Every row gives one point. To make a cloud, some directions were put in groups of two or more. Within a group, all points are equally far from the middle, so they leave a hole (a ring in 2 directions, a hollow ball in 3). The other directions are filled evenly. Then the cloud was stretched, turned, moved and blurred a little. How many holes are there, and how many directions does each take, smallest first?

Cloud (13 x 2)
-6 38
23 41
20 41
-27 17
27 -36
46 -9
1 40
-31 8
28 39
42 -19
-30 -18
4 -43
36 32
Holes: 1 (2)

Cloud (31 x 4)
-59 -14 3 -22
-44 2 -35 -21
29 30 27 10
30 24 34 0
39 0 39 4
11 7 -32 -40
-7 38 28 -7
-42 -18 -43 6
19 -29 33 -40
23 -23 -8 -52
-17 36 25 -12
0 -57 -27 16
-56 -33 -2 -22
-43 -2 32 28
36 -35 10 35
-19 -61 8 -32
33 -17 45 1
16 -35 47 7
52 -16 1 26
43 -29 10 33
41 -27 22 31
11 -51 -18 32
40 24 18 20
0 35 -19 39
-27 -29 41 25
-16 20 -41 30
-36 -45 -34 1
41 -17 36 19
11 34 -25 32
42 -7 37 12
16 -40 7 -50
Holes: 2 (2, 2)

Cloud (47 x 6)
11 -20 -55 4 46 49
14 26 39 -31 1 12
15 -27 -23 43 39 47
30 -35 34 12 -9 9
-31 17 -34 33 -4 16
-20 -7 -45 22 36 33
37 -32 -58 -7 -19 32
-6 31 -34 12 -39 -8
31 6 -22 42 26 -23
23 22 13 51 6 3
-2 -43 -63 -37 -15 -15
31 29 46 -11 20 27
38 -6 -32 55 -3 22
-5 10 22 -46 5 53
44 -23 -60 1 24 18
40 -35 22 -19 23 52
28 -45 -2 -18 -34 33
24 -23 -43 42 15 -35
48 2 -31 8 39 -11
25 -46 -9 -40 12 18
-24 1 -62 -23 -31 -20
8 40 -38 -8 35 -4
-3 21 -13 -47 24 -12
47 -16 -13 -2 43 -2
47 -5 36 21 31 42
14 -22 -57 -10 41 44
60 37 -30 -27 14 36
-6 -36 20 -29 -2 47
12 -32 -17 39 39 30
26 18 35 21 -28 15
6 21 45 5 0 -13
1 -24 -40 -29 41 26
64 12 -39 -17 -9 22
43 -7 29 32 -20 47
43 -13 -57 34 6 28
39 -21 -4 26 -40 36
-36 -24 11 -6 -38 9
-17 -7 -19 -50 -31 5
10 -33 -16 -30 43 37
-12 19 32 -15 -22 44
3 21 -18 -49 -17 40
-38 -28 7 6 24 -8
10 -42 9 41 10 -2
-21 -7 -42 -28 36 -10
30 -22 -42 40 -13 65
37 41 -2 -46 -4 47
-12 18 -46 -32 24 -18
Holes: 2 (2, 3)
